Rows are points. Each copy is the shape, with its points in the same order, turned, moved and blurred by noise. Say if it was mirrored as well.

Shape (8 x 2)
[[ 10  -8]
 [ 24  13]
 [ 22   0]
 [ 18  20]
 [-27   2]
 [ 16 -18]
 [-17 -60]
 [ -6  -9]]
Copy 1 (8 x 2)
[[ -5   2]
 [ 11  21]
 [ -1  15]
 [ 19  18]
 [ 14 -30]
 [-16   5]
 [-47 -38]
 [ -2 -13]]
Copy 1 is: mirrored
Copy 2 (8 x 2)
[[  9   1]
 [ -2  26]
 [ 12  17]
 [ -9  30]
 [-22 -23]
 [ 23  -3]
 [ 41 -49]
 [ -1 -12]]
Copy 2 is: only turned
Copy 3 (8 x 2)
[[  2  13]
 [-25  17]
 [-10  21]
 [-28   9]
 [  1 -25]
 [  8  21]
 [ 58   1]
 [  7  -4]]
Copy 3 is: only turned

Shape (9 x 3)
[[-27  -3   1]
 [ 48  -6  -6]
 [-16 -34   8]
 [ 11 -13 -45]
 [  5  19  -8]
 [ 33 -14   1]
 [ 57 -18 -31]
 [-14 -10   1]
 [-20  -7 -15]]
Copy 1 (9 x 3)
[[-12  19 -22]
 [ 15 -38  23]
 [-37  -3 -19]
 [ 20 -34 -28]
 [ 20  10   1]
 [ -1 -25  16]
 [ 21 -60   7]
 [-11   6 -17]
 [ -5   4 -29]]
Copy 1 is: only turned
Copy 2 (9 x 3)
[[ -3  10 -21]
 [ 17  -5  49]
 [ 22 -11 -21]
 [ 34  33  21]
 [-12  20  19]
 [ 17 -10  32]
 [ 43   9  58]
 [  3   6  -9]
 [  7  19 -12]]
Copy 2 is: only turned

Shape (9 x 6)
[[-18  18  24  -8   8   1]
 [-19  -2  22 -10   1  -3]
 [ -8  -7 -45  -2 -17  -6]
 [  1  -3  37   4  -6   1]
 [ -7   3  22  16  21   3]
 [-16 -32 -34 -13  -1   6]
 [ -1   5  29  -4   1   4]
 [  5 -16 -53 -24  -3  17]
 [-26   7   2  10 -22  36]]
Copy 1 (9 x 6)
[[ 11   8  12  -7 -34  15]
 [  1   4  18 -17 -26   1]
 [ -9  19 -10  -7  37   9]
 [ -7 -13  14   0 -35 -16]
 [  7 -15  -9 -15 -33   2]
 [ -5  -4   6 -28  37   5]
 [  4  -9  17   2 -27  -9]
 [ 10  -9   2  -2  60  15]
 [-29 -16  11   6  -8  36]]
Copy 1 is: mirrored
Copy 2 (9 x 6)
[[-26  -8  23 -10  12   4]
 [-21 -20  14  -2   0   4]
 [ -8   8 -26  30  23 -33]
 [  3 -13  19  -3   4  25]
 [-15  -6   3 -22  22  18]
 [-20  -8 -42  17  -2 -27]
 [ -9  -4  17  -7   3  12]
 [-18  25 -39  12  -4 -42]
 [-38   9  -7  29  13  21]]
Copy 2 is: only turned
Copy 3 (9 x 6)
[[ -3 -16  29   4 -10  20]
 [ -5 -16  29  -2   8   8]
 [ 11  -6 -38   1  18  -8]
 [-10  -8  41   8  -4 -11]
 [ 13  -6  35  25  -1   6]
 [ 26 -15 -14 -10  37  -9]
 [ -2  -8  34   2 -11  -3]
 [ 39  -3 -34 -24  13 -14]
 [  7 -52   4   9  -9 -12]]
Copy 3 is: only turned
Copy 4 (9 x 6)
[[ -2  18 -16   0   8 -14]
 [-10   1  -9   0   0 -27]
 [-15 -35 -16 -30 -38  14]
 [ 11   8  11   7  -9 -25]
 [ -3  -2   2  17  12   1]
 [-37 -38   4 -27 -14  -7]
 [  6   8   6   2   4 -18]
 [-23 -34   6 -59 -17   7]
 [-35  22   6  -5 -25   1]]
Copy 4 is: only turned

Shape (14 x 8)
[[-14  -1  30  26 -20  27 -12 -49]
 [ 22  16   7  28  -5   4   4 -46]
 [ -4  10   0  10  30   9   5  20]
 [ -7  13  16  33 -23  19  20 -50]
 [ 27 -14  -9   5  11  -4   3  21]
 [-10  31 -34   9  15 -30  -7  -2]
 [  7 -21 -13  -6   5   8  -9  14]
 [ -8  -5  31  16 -51  11   2 -21]
 [-20  37 -23   5   6 -16  12  44]
 [ 16   0  10 -23  17  -9 -26  36]
 [ 17   8   5 -19  -6  20  -6  17]
 [  9   0  -9  28  -3  24 -33  53]
 [-11 -17  25  27 -15  11   0 -15]
 [-17  23 -38  -1   7   4   5   0]]
Copy 1 (14 x 8)
[[-40  16  -2 -24 -39   8  18  -7]
 [-33  -1  45  -1 -29   8  14  -6]
 [-11  18  20  17  21 -29 -16  -8]
 [-55   3  18 -15 -27  21   6   9]
 [ 11 -13  20  32  15 -16   1 -16]
 [ 18  14  56  -8  10   1 -34  -3]
 [ 17   6   2  23  12  -4   2 -15]
 [-24 -15 -17 -13 -36   9   6  17]
 [ 12   8  27  12  26 -20 -60  18]
 [ 38   8  12  24   5 -46   0  -2]
 [  9  13   5  37 -10 -19   0  12]
 [ 10   0 -11  35 -10 -34 -42 -36]
 [-29  -6 -10 -14 -12  -3   8 -10]
 [  5  30  33  11  13  15 -32   4]]
Copy 1 is: mirrored
Copy 2 (14 x 8)
[[  8  38   5  43  23  -9 -13 -44]
 [ 20   0 -11  15  12 -21  -3 -49]
 [-12  14   6 -14 -36   1  13 -21]
 [ -4  15 -14  39  21 -33   3 -48]
 [ 10 -11  11  -1 -39  -5  17  -1]
 [ 11  21 -37 -31  -2  -5  16   3]
 [  3   3   6  16 -36  13   6   6]
 [  2  26  16  51  27 -24  21 -19]
 [-16  23 -18 -27 -26  -9  53  11]
 [  8   4  26 -17 -20  35  21  10]
 [ -3   1  12  14 -17  25  37 -15]
 [ 17  44  25   5 -52   8  39  -7]
 [ -5  26  22  34   1 -25  -1 -19]
 [ -7  18 -47   1 -18   1  26  -4]]
Copy 2 is: mirrored
Copy 3 (14 x 8)
[[  2 -11   5 -44  44 -39 -21 -16]
 [ 12  -8  11  -7  26 -18 -23 -47]
 [ -3  -3  16 -18  -8  25  18  -6]
 [  1   1  25 -13  49 -38 -17 -26]
 [-15 -30   5   4 -11  31  -4 -10]
 [ 10  20  -8  16 -29  -6  11 -16]
 [-20 -29 -12  -6  -1  18   5   2]
 [ -4 -14  11 -17  44 -27 -42  14]
 [ -1  35  13  14 -24  24  12  20]
 [ 13 -27 -12 -17 -22  41  -5  14]
 [  6 -15 -10  -7  20  35  -6   7]
 [-39   7  -7 -32 -14  44 -21   7]
 [-13 -20  20 -30  21 -21 -18   0]
 [ -7  20 -10  12   3   0  23  -7]]
Copy 3 is: mirrored

Shape (12 x 9)
[[-10   9   3   5 -34 -26 -16 -20  26]
 [ 20 -12 -29 -12  -5  11  -8  18 -18]
 [ 21   7 -11 -26   7  10  -8   3  25]
 [  6 -15 -29  21   8  14  25  11   0]
 [ -3 -18  13  26 -28  11   4 -13   9]
 [ 20   7 -23  12  12   9 -21  -2 -10]
 [ 13   4  -3   9  -7  13  33 -11 -12]
 [  9  28 -13  -7   3   2 -14  30   2]
 [ -1 -30  20  14 -10   9  12   3  -7]
 [ -7  10 -18  -8   2  26  -6   1   1]
 [-38  45  -3 -28 -18 -39 -15 -35  29]
 [ 11  -3 -10  -6  23  -3 -24  17  -5]]
Copy 1 (12 x 9)
[[ 18 -25 -30 -18  15   2 -24 -17 -44]
 [ -7  17   6 -10  24 -17  15  -7  15]
 [ 17  -2  -5   2  38   7   8  29  -4]
 [ 27  16  11  -5  -4 -21  -9  -7  20]
 [ 28  -5 -19   5 -13  -3  -4 -27 -15]
 [ 11   6 -15 -35  12 -10  17   8  11]
 [ 14  15  10   2 -15  -5  -5   9 -15]
 [  8 -19  -2 -15  28 -33  16  20  -2]
 [ 16  -5 -12  21 -23  -3   1 -19   6]
 [ 17 -10  12 -18  14   0  22   0   4]
 [ 10 -60  -3 -40  35  21 -30  11 -53]
 [ -4 -17 -15 -17  20 -12  15  12  25]]
Copy 1 is: only turned
Copy 2 (12 x 9)
[[ 20 -13  -5  15 -24 -39 -10   8 -18]
 [ -5   0  -6 -17  -3  -1  17 -11  38]
 [ -1  -9  -2 -25   4  -6 -30 -16   8]
 [-11  -3 -28  -7  24  -3   2  19  39]
 [  5 -30  -2  20   5 -18   3  28  11]
 [-33  -8 -10  -8 -10   4   5  -6  18]
 [  4 -22 -22  -1  16  26   3  21  13]
 [-16  21  -1  -6 -21   4 -26 -11  20]
 [ 11 -15  15  14  22 -11   9  26  20]
 [-11 -10   2 -25 -12   1 -12  16  21]
 [ 14  15  -5 -11 -50 -23 -26  20 -58]
 [-22  21  13 -10   4 -13   2 -12  15]]
Copy 2 is: mirrored
Copy 3 (12 x 9)
[[ -7  39  13 -11  -4  13 -15  16 -18]
 [ -3 -22 -28  21   8 -13 -25 -14 -12]
 [-23 -21   0  25  13  13   4   4 -19]
 [ 13 -18 -39 -12  26 -14   3   1 -13]
 [ 13  17 -21 -24 -10  18  -2 -10  -7]
 [ -5  -2 -30  24  -5 -13   1  -2 -32]
 [ 34 -18  -7  -8   6  -2   5  -4 -13]
 [-10  -4  -8  38  10 -16   1  11   7]
 [  9 -11 -23 -27 -17   3  -4 -15   5]
 [ -8  -1  -8  14  12 -11  12 -20 -11]
 [-24  44  60   0   9 -13  -2  20 -28]
 [-25 -16 -20  21 -10 -20   0   3 -12]]
Copy 3 is: mirrored
